Every row gives one point. To make a cloud, some directions were put in groups of two or more. Within a group, all points are equally far from the middle, so they leave a hole (a ring in 2 directions, a hollow ball in 3). The other directions are filled evenly. Then the cloud was stretched, turned, moved and blurred a little. How many holes are there, and how many directions does each take, smallest first?

Cloud (19 x 3)
36	-19	-9
-60	-11	-74
26	29	-59
-16	-57	-4
-52	-30	-12
-49	-37	12
-63	29	-49
34	10	-25
40	-29	22
-36	-52	11
-56	-16	24
-53	40	-40
-49	-39	35
-40	58	-57
25	-50	11
15	41	-31
-61	-9	-81
-41	-31	-61
-5	-58	-2
Holes: 1 (2)

Cloud (27 x 4)
-33	26	55	56
46	52	46	17
-18	43	-22	-50
19	-42	37	71
34	-33	-12	70
13	-55	-34	-23
-26	58	3	55
16	-40	27	76
47	-30	11	71
1	60	-23	37
52	-34	4	-44
44	15	-42	37
43	-48	11	-38
-50	-6	33	-38
3	-60	-13	-32
67	-13	20	58
-41	-9	24	77
-17	-31	68	23
19	-60	25	-28
-35	18	52	61
29	37	18	-55
47	-46	51	22
-48	25	14	67
8	-55	-37	-18
24	48	43	-33
35	32	-45	27
48	28	22	-48
Holes: 2 (2, 2)

Cloud (46 x 6)
8	-58	-19	-44	12	49
9	12	-19	3	20	-25
-46	38	66	10	16	-9
14	38	-10	39	49	59
49	-65	-42	-18	23	-22
-28	63	-70	23	-26	-67
9	-32	-56	3	-58	49
21	-67	-69	80	17	-23
3	-50	-65	-29	25	-12
-21	-51	-69	-37	32	-75
-28	-63	-3	28	23	31
19	29	24	-24	-1	-14
51	-7	-49	-28	-17	54
18	0	-64	5	-11	-30
3	40	-41	-38	-20	-19
-45	33	-55	-68	-49	-29
8	64	-57	-6	-29	10
-38	-47	-38	-61	50	29
-19	-64	8	-43	-50	-61
22	-59	-9	15	27	46
-24	-51	-65	-54	-2	16
28	30	-74	-5	32	-65
12	-2	15	3	-79	-51
-13	-65	33	-24	33	-46
57	-47	38	16	-27	64
-19	-60	55	27	-47	-52
12	-15	-63	43	-72	51
-23	42	-5	-12	64	-41
49	-24	5	5	9	39
-3	46	70	9	-38	-4
25	-4	10	23	37	-46
1	-43	-17	48	-36	-50
51	-5	-27	19	7	44
51	11	29	51	-29	-53
-47	31	-6	-58	-55	-85
17	-15	12	-25	-43	-82
16	22	-30	-56	-3	-79
86	9	29	16	19	44
46	-40	-38	-2	-19	62
-23	-16	-52	-48	-75	-56
-48	7	27	-13	28	8
37	-35	-43	-36	-81	-62
3	-74	21	-79	10	34
14	-20	-17	-50	-80	2
-33	2	-31	-8	43	5
-44	29	28	13	-61	-61
Holes: 0

Cloud (85 x 8)
26	-15	26	5	22	14	-12	20
43	0	-11	73	-25	-54	44	20
-10	5	-10	-46	-38	-9	-36	72
15	15	68	61	18	-34	-23	54
29	-66	41	-43	-20	-51	-44	38
1	-22	3	17	77	13	1	-26
-14	1	-30	-79	-19	-36	35	11
-3	37	-54	-26	-52	-15	4	-9
-4	25	-3	63	-16	-5	7	23
34	-46	22	24	37	-46	-49	18
-38	-30	41	15	34	-4	26	33
-46	-4	-16	28	-4	50	-4	3
-2	-31	22	-28	15	-26	-22	31
28	-42	-70	-42	38	-10	-26	14
-29	-41	-7	18	47	70	15	-4
29	27	47	23	-19	-38	-35	57
-51	5	16	8	69	-42	-24	26
24	-62	29	-9	-19	10	-3	-25
-38	-16	12	-9	20	17	7	69
-30	39	-95	-1	24	2	-67	-9
-24	-37	-16	32	54	0	64	-1
56	33	-63	-24	9	-46	-34	-30
-45	-26	-28	17	-1	15	-34	-21
38	-13	39	5	16	-30	46	-19
-31	-30	37	48	-4	-2	10	0
-15	22	-12	86	-20	-3	-45	21
18	11	35	11	-62	-32	1	3
25	-17	-33	49	16	-35	37	-7
4	53	4	-20	-2	-14	-11	34
35	4	-42	-11	25	-43	-20	69
-4	-15	3	18	-17	-13	-34	-17
24	-26	38	1	-25	15	70	-40
-51	-21	-50	30	22	-26	2	38
1	9	59	37	-13	-32	-4	6
-30	13	3	30	24	-23	-74	4
-8	-7	-5	34	-59	38	40	-46
5	-36	-46	-22	48	-48	42	48
-72	-29	-57	10	18	-2	-3	41
30	-9	15	-15	-9	24	44	49
-16	-32	58	16	0	2	-32	69
-28	9	13	46	12	29	33	32
-58	-22	-16	9	5	-39	16	-12
-29	-28	-17	25	-55	-10	44	-1
-17	37	28	-6	-8	-49	-41	37
15	54	29	-29	-3	-7	38	18
-43	-7	-12	-44	71	-32	14	3
-49	-1	-47	29	28	3	4	-24
-10	-49	12	42	39	-52	63	14
1	-18	-14	11	5	44	-34	-21
-1	-37	-18	-82	40	-31	-9	37
7	8	-37	-70	-4	-28	13	14
-74	-35	57	12	19	-89	1	40
-13	-72	-25	13	-19	41	6	-28
5	-56	6	-2	17	14	-13	52
-57	28	-7	-25	-13	48	32	-46
-55	-42	-25	-12	-12	62	-27	-3
-16	-50	-39	-32	-35	39	28	12
-38	-72	9	45	-44	77	-1	-22
29	-14	-18	31	-11	-24	58	27
-12	-26	19	-3	-12	65	-30	-4
-26	-30	-7	5	-57	-27	-42	38
-38	37	-37	19	-70	1	-1	-43
-23	37	7	25	3	14	49	-42
31	-17	37	39	39	-19	-48	7
3	32	-26	60	-20	10	51	8
1	-19	-17	6	-15	51	46	58
12	-7	-32	18	24	-28	-7	17
0	-22	42	32	20	-34	-14	-26
-7	22	9	-24	14	-3	-49	4
67	15	4	6	22	-5	33	42
39	17	-15	-32	58	-21	18	17
15	2	54	-12	-25	-20	3	35
0	7	3	78	7	-26	30	16
-45	-12	-16	-14	46	-33	-6	-7
37	26	18	13	38	33	28	-8
2	-14	-26	24	44	4	77	-39
-37	9	-14	15	67	12	65	-10
-48	-30	-25	62	39	-5	-6	17
-14	6	-10	22	-39	53	62	-33
56	-51	-52	-31	41	34	35	-19
-35	29	-6	-26	43	-34	17	-15
-9	-49	-10	6	-39	2	52	26
-13	15	-18	29	-38	7	27	-7
6	-12	-25	-16	2	-4	42	-5
-6	0	-22	37	7	-36	-61	-23
Holes: 0
